Each row is a point. Examples show where two turns around zero, p and q, send a point. Write where each new point lands after one turn and then the other. Backwards means that the second turn is done in reverse. Each puzzle has new turns, and all numbers are rounded.
(in the rows, 128 means zero)

Turn p:
[143  98] -> [160 137]
[120  83] -> [171 112]
[119 169] -> [ 86 127]
[131 162] -> [ 95 137]
Turn q:
[134 112] -> [143 119]
[ 81 147] -> [ 80 113]
[169 124] -> [162 151]
Where do these land?
q, then p: [102 141] -> [129  99]
q, then p: [123 151] -> [110 113]
p, then q: [182 128] -> [102 175]
p, then q: [105  92] -> [171 125]

Turn p:
[141 116 141 123] -> [145 124 114 130]
[127 103 116 163] -> [120  86 134 117]
[102 113 163  89] -> [148 164 103  92]
[132 162 117 197] -> [123  93 195 146]
[136 145 157  93] -> [154 167 117 136]
[130 129  74 102] -> [ 77 136 106 148]
Turn q:
[170 112 134 138] -> [139 126 133 173]
[ 99 157 104 133] -> [116 121  97  95]
[162 133 126 119] -> [144 143 118 154]
[138 122 118 102] -> [156 140 128 126]
[105  76  95 127] -> [163  81 150 107]
[ 93 168 191 150] -> [ 50 156 142 113]
Where do these land?
p, then q: [184 141 115 107] -> [106  81 101 149]
p, then q backwards: [116 117 157 130] -> [115 122 111 103]
q, then p backwards: [143  64 137 124] -> [150 159 150 178]
p, then q: [ 88 132 130 116] -> [128 161 123 102]
q, then p: [143 154 119 179] -> [ 86  98 137  99]
p, then q: [156 152 112  98] -> [ 97 103  97 130]
p, then q: [ 66 136 126 142] -> [126 177 152  95]
